Each wall is flat, endless, passes through zero and stands at right angles to its row. A trip goes straight from one point to another. List the walls that it crosses, first one first.
In the rows, zero is written as 128.

Walls:
(1): [182 145]
(2): [ 79 143]
(3): [132  94]
(4): [172 105]
(5): [63 88]
(6): [107 146]
Trips:
[142 109] to [125  94] -> 5, 1
[ 71 106] to [155 128] -> 6, 4, 2, 1, 5
[163 171] to [ 95 141] -> 4, 2, 1, 5
[162 190] to [239  79] -> 6, 3
[132 200] to [216 100] -> 2, 4, 6, 3
[101 149] to [103  96] -> 3, 6
[136 179] to [140  85] -> 2, 4, 6, 3, 5, 1

Walls:
(1): [157 129 172 101 125 147]
(2): [121 144 141 110  83 124]
(3): [104 118  50 107 145  91]
(4): [123  92 167 143  94 167]
(5): [ 33 129  44 123 104 131]
(6): [118  98 122 139 124 223]
(7): [130 110 166 127 151 130]
(8): [ 89 182 122 131 183 194]
(9): [133 102  71  46  67  51]
Trips:
[176 104  69  95 128 136] to [133 163 119 163 205  80] -> 6, 5, 8, 9, 7
[163 148 112 208 118 163] to [157 157 181  77 111 129] -> 1, 2, 7, 6, 8, 9

Walls:
(1): [ 95 149 141 144 200 125 135 111  99  94 146]
(2): [102  61  71 148 121 118 123 146 181 146  73]
(3): [127 145 128 155 129 222 102 143 186 161 154]
(4): [169 134 138 161  50 150 106 129 120 152 113]
(5): [142 105 168 157 146 125 148  89  85 135  99]
(6): [140 137  66 109 127 147  97 140 167 106 179]
(7): [152 179 187 147 153 138  35 153 136 135 133]
Trips:
[120 155 129 141 158  77 108  91 153 150 114] to [ 91  99  80 137 111 110 124  71  58 149  98] -> 7, 4
[172 156 155 139 146 105 159 167  76 109 161] to [ 53 116 139 118 112 172 212 150 120 186 115] -> 7, 3, 2, 1
[155 116 122 163 148 135  90  96  70 133  91] to [112 142 170 122 109  77  89 123  61 145 112] -> none
[ 90  87  82  79 177 145  45 176  79 165 127] to [145  42 137 104  69 202 160 154  83 163  85] -> 1, 7, 4, 6, 5
[103 192 186 105  64  93 160 140 138 123 129] to [101 124 123  87 138  99 175  99 209 196 133] -> 7, 4, 2, 3, 6
[194 113 124 123  90 113  78 164 115 141 105] to [ 91 169 119 130 179 161  96 137  81 163 107] -> 3, 6, 2, 5, 1, 4
[ 85  73  87 152 144  26 136 142  82 144 170] to [ 99  40  39 104 134  68 165 117 153  98  81] -> 6, 5, 1
[150 142 183 123 118 136 176  97 118 134  82] to [157 120  72 146 199 127 105 206  58  80 187] -> 1, 4, 7, 6, 5
[240 163 174 171 118 132 172  43 162  80 198] to [178  97 191 105 128 133 101  87 183 118 173] -> 1
[206 104 157 116 122 135 146 142  66 107 164] to [150 175 139 155 198 153  94 129  61  35  67] -> 1, 4

Walls:
(1): [155 103  83 156  81 136 117 135 119  63 162 119 133  81 173  80 157 149]
(2): [170 146 132 210 147 193 108 108 119 129 100 123 154 208 105 148 111  78]
(3): [ 63 120  72 101 160 165 129 124 170 123 107  89  82 106 194 150 126  95]
(4): [ 64 142 103 156 110 122  72  83  98 177 121 143 116 140 124 118 114 132]
(5): [169  95 104 137 123  76 120 123 168 134 127 121  84 164 165 155  60 140]
(6): [ 88 116 124  73  70 159 138 103 246 162 119 121 120 156  88 148 135 186]
(7): [123 120 119 155 163 160 125 175 139 155 116  53 163 126 132 171 101 142]
Trips:
[145 106 156 170 133 108 176 142  95 136 116 167 108 148 116  71 164 139] to [105 110 209 162 135 169 122 152 171  88 133 140 142 125 184 114 114 118] -> 7, 3
[163 230  53 138 127 144  97  87 104 123  59 105 128 236 134 203 107 105] to [114 112 188 154 136  83 138 118  62 152 126 176 125 163 109 202 157 167] -> 3, 7, 5
[154 200  65  74 144 149 198 119 162  77 135  61 110  78 109 142 203 166] to [ 73 138 124 116  93 210 140 155  74 138 144 140 111 157 136 160 102  64] -> 2, 1, 4, 6
[197 129 118 115  61 124 154  93 158 113 183 182 157 105 110 157 124  81] to [119 169 127 103 118 149 106 196 111 143  88  58  86 179 131 205  53 123] -> 1, 7, 3, 4
[192 144 201  90 178 126 156 157 121 105 190 214 121 196 178  85 204 157] to [189 122 112 144  93  69  42 131 156 142 128 184 118 161 196 136 122 135] -> 5, 2, 4

Walls:
(1): [187  75 131 123 127 182 150  86  86 141 132 132 116 194 120 151 138 156
 157  88 160 116 144 158 144  93 126 103 140 153 112 158]
(2): [123 163  95  98 174 121  87  94 148 114 131 130 164 172 112 124 131 102
 129 112 137  74 111 100 144 141 116 166 134 183 111 178]
(3): [101 153 161 180 134 127 133 149   7 223 106 194 138 180 159  82 105  96
 158 123 136  77  98 155 124 126 112 116  75  86 137 136]
(4): [ 48 105 134 150 174  73 115 159 151 167 121  64  76 110  68 192 144 168
  97 145 125 161 173  88  81 171  90 116 169 121 167 106]
(5): [105 106  93  97 160 113 124 145 193 166 115 142  95 141 118 154  99 124
 123 150  84 173  88 135 110 117 130 109 113 192 150 161]
(6): [134 134  89 151 111 130  70 141 137 109 105  62  95 180 217 133 180 112
 128 113 116 196 184 133 149 131 113 155  88 105 101 168]
Trips:
[155 142  69 122 118 110  93 160 113 164 121  95 150 104 183 133 153  96
  98 126 115 150 154 103 135 153  73  99 168 154 102 136] to [147 121 119  99 204 159 208 152 170 199 111  96  89 165  94 168 102 128
 111 118 125  94  81 111  72 138 184 107  91 197 123 111] -> 1, 6
[158 109 170 182 183 120 118  33 194 199 130 167 109 138 162  87  97 167
 154 148 127  90 133 168 164 108 191 183 108 141 135 126] to [161 103 121  88  90 100 108  63  70  70 107 120 125 194  82 104 166 185
 124 137 117  96 117 128  79 156 180 131  74 182  87 100] -> 5, 3
[182 160 153 145  71 119 143 124 153  64 135 139  89 131 148 111 153  99
 105 120  50 126 100 126 147  65 136 154 100 128 133 201] to [164 145 143 138  59 167 103 195 120 137 128  36 134  94 127  56 168 103
  77  89 109 136 132 146 170 138  82 130 129 115 108 107] -> 5, 2
[128 141  83 160 104 188 143  48 154  99 124 168 148 168 200 126 118 151
  55 149 108 127 149 129 163 164 107 167 116 112 154 168] to [ 47 115 118 142 105 136 201 113 155 114  98 135  79  91 121 137  72 161
 137 117 113 149 132  80 175 172  99 135 156 184 151  58] -> 1, 5, 4, 2, 6
[200  63 150  36 130  63 134 168 118 145  83 106  94 131  75 120 148 161
 130 129 141 149 189 173 149 179 134 137 144 179 142 159] to [182  92 123 107 113 168 144 120 142 111 100 114 146 116  62 170 169  97
 160 176 126 134 121  81 115 112 129 162 146 124 191 137] -> 6, 2

Walls:
(1): [120 160 147 153  83 102  50 151 127 161  68 117 149 124 146 119 161 112
 102 177 140 125 162  61 138 139  94 117  97 110 147  91 193  73 147 116
 141 141 104 104 145 162 173 133 136 100 137  93]
(2): [143 182 166 127 191 195  81 153 171 108 119 136  83 169  92 154  87 183
 156  55 151 172  86 146 105  92 195  87 149 119 131 134  83 132 106  82
 140 153 106 136  87 163 111 114  66 145  91 115]
(3): [ 98 132 108 167 121 135 194  68 109 102 117 176 170  79 158  96  95 143
 105 167 120  98 115 103 190 163 122 117 108 154 145  72 182  92  95 111
 149  77 125 170 183 168 184 148 219 123 153 143]
(4): [136  78 136 113  86 158 146 122 187 145 157 112 178 134 131  74 214 114
 103 129 194 150 119 125 132 118 125 152 130 152  92 100 147 112 179 126
 140 173 158 106 169 127  80  74 111 140 155 114]
(5): [137  50 103 167 124 137 148 102  48 187 105 156 142  80  79 163 120 100
 183 135  70 130  90  77 196  59  83 145 159 135 125  74 113 118 140 187
 119 140  89  87 157 107 129 155 203 142 124 115]
(6): [ 86 149 147 143 110  87 111 135 129 118 133 150 137 144 130  83 135 143
 165 122 124 103 186 107 150  69 131  47  88 162 153 133  35 196 123 107
 152 167 163 113 149 139 155 120 188 157 121 174]
(7): [183 177 143  86 133 130 188 153 127 112 130 121 138 159 129 116 159 193
 117 159 103 154 129 135  89 124 133 123 150  85  99 132 155  63 156 146
 149  95 136 197 108 157  63 122 101 146 118 134]
(8): [117 131  94 129 148 134 149 143 104  94 223 121 120  66 138  67  81 130
  89  91 161 136  59 113 136 128  94 146 137 149 105  83 118 120 157 111
 136 173 193 130  88 111 153  98 116 152 112 148]
(9): [115  94 155 142 119  98 128 174 175  85 167 125 153 117 136 107  95  99
 175 127  92 131 104 181  99 177 121 120 168 186 132  69 122 111 130  84
 130 135 152 163 193 125 205 120 162 146  61 119]
(10): [139 194 216 109 161  99 158  87 210 132 109 134 115 149 153 154 184 153
 184 126 102  86  73 121 224 120 123 109 134 138  85 187 158 129 128 130
 110 139  78 139 140 161 145  54 163 145 133 101]
(11): [114  52 159 157 131  97 160 133 157  89 126 147  67 129 158 137 122 135
  88 140  19 103 156 123 134 112 135  66 124 180 163  52 124 134 167  44
 151  86  91 112 169 162  96  91 105 138 125 186]
Trips:
[184 121  60 191 115  97 100 109  97 103 123 161 152 134 149 125 125 167
 185 136 179 110 105 123 191 126  62 109 127 151 114  90 166  85 144 119
 112 158 132 142 185 105 129 103 172 122 143  94] to [161  87 142 134 164 130 129 178 199  84 160 126 102 128 144  78 103 190
 105 129 172  44 117 153 131 202 110 114  93 117 171 113 131 132 134 150
 114 144 182 119 167 135 136 120 131  98 129 222] -> 11, 5, 1, 10
[ 78 109 160 157 177 130 121 198 105 116 161 205  48 131 148 182 109 159
 198  89 147 153  98 111 139  90 142 127 108  84 155  57 232 106  96 150
 118 202 128 157  59  82 151 133  43 107 176 111] to [223  96 134 101 136 182 130 103 147 144 150 120 108 147 130  67  95 148
  91 186 114 179  47 110 113 105 109 134 166 128 131 102 129  70 137 153
 176 143 164 160 115 249 205 159 169 137 197 148] -> 7, 3, 9, 4
[ 64  88  95 161 101 162 113  91 202 118 116  83 165  82 126 140 146 127
 106 129 121 157 164 139 136 131 169 116  75 153  82 171 150  81  59 123
  99 199 104 100  67 141 128 125 104 102 129 115] to [140 120 141 100  81  78 136 146 120 191  86  96 111 118 108 129  86 134
 167 106 167 102 178 156 136  82 107 186 153  93 235 170 146 139  94 151
 125 139 127 175 138 137 124 122  98 138 209 161] -> 10, 2, 4, 6, 5
[124 160 146  73 135 129  99 169 167  90 118 153 123  67 114 162  43 140
  40 167 131 108 114 120 133  89 132 219  95  85 102 116 173 125 154  89
  60 119  64 139  57 118 115 121  60  66 148 142] to [110  87 141 123 140  96 150 124 119 193 196 100  29 133 182  99 141 103
 171 147 110 105 185 129 128 100 124 120 125 162 158 144 168 112 170 118
  86  82 127  89 148 143 138 209  89  92 138 170] -> 2, 7, 8, 5, 6
[143 132 111 122 119 123 148 114 182 144 128 120 184 131 133 151 164 116
 155 120 110  93 118  91 139 153 103  98 153 157 115  97 107 192 110  78
 127  62 145 104 122 142 110 105  90  66 111 118] to [121 131 118 107 121  94  98 126  79 154 107 169 104 154 186 100 129 164
 152  85 127 115 106  95  75 190 151 193 118 123 109 161 152 174 145  97
 137 131 192 139 176 102  95 118 140 108 145  96] -> 3, 6, 11, 10, 9, 8
[134 167 143 145 171 112  64 106 176 135 226  83 157 133 177 136 118 145
  62  81 109 105 126 104  83 136 159  64 159 110 123  45 153 109 128 133
 107  89  83 105 116 129 129  93  95 142 138 122] to [ 76 155 127  92 140 169 101 152 137 136 167  70 115 201 186 111 122 143
 154 110 122 126  94 133 126 111  63 175 161 127  90 159 154 137 178 124
 178  91 167 147 132 155 116 123 187  83  99  44] -> 11
[156 118 104 169 148  98 184  81 117 103 111 117 101 181 145  78 143 134
 137 151  83 142 100 105 109 117  92 130 138 159 102  82 130 140 123 157
 172  91 110  85 156 184 129 167 158  84 133 128] to [115 117  89 150 112 129  45 138  93 110  63 174 171 117 141 113  90 125
 159  88  82 102 154 185 163  84  88 119 175 124 176 196 135 129 134  91
 114 115  98 105  56 219  63 123 100 138  98 146] -> 9, 10, 2, 7, 3
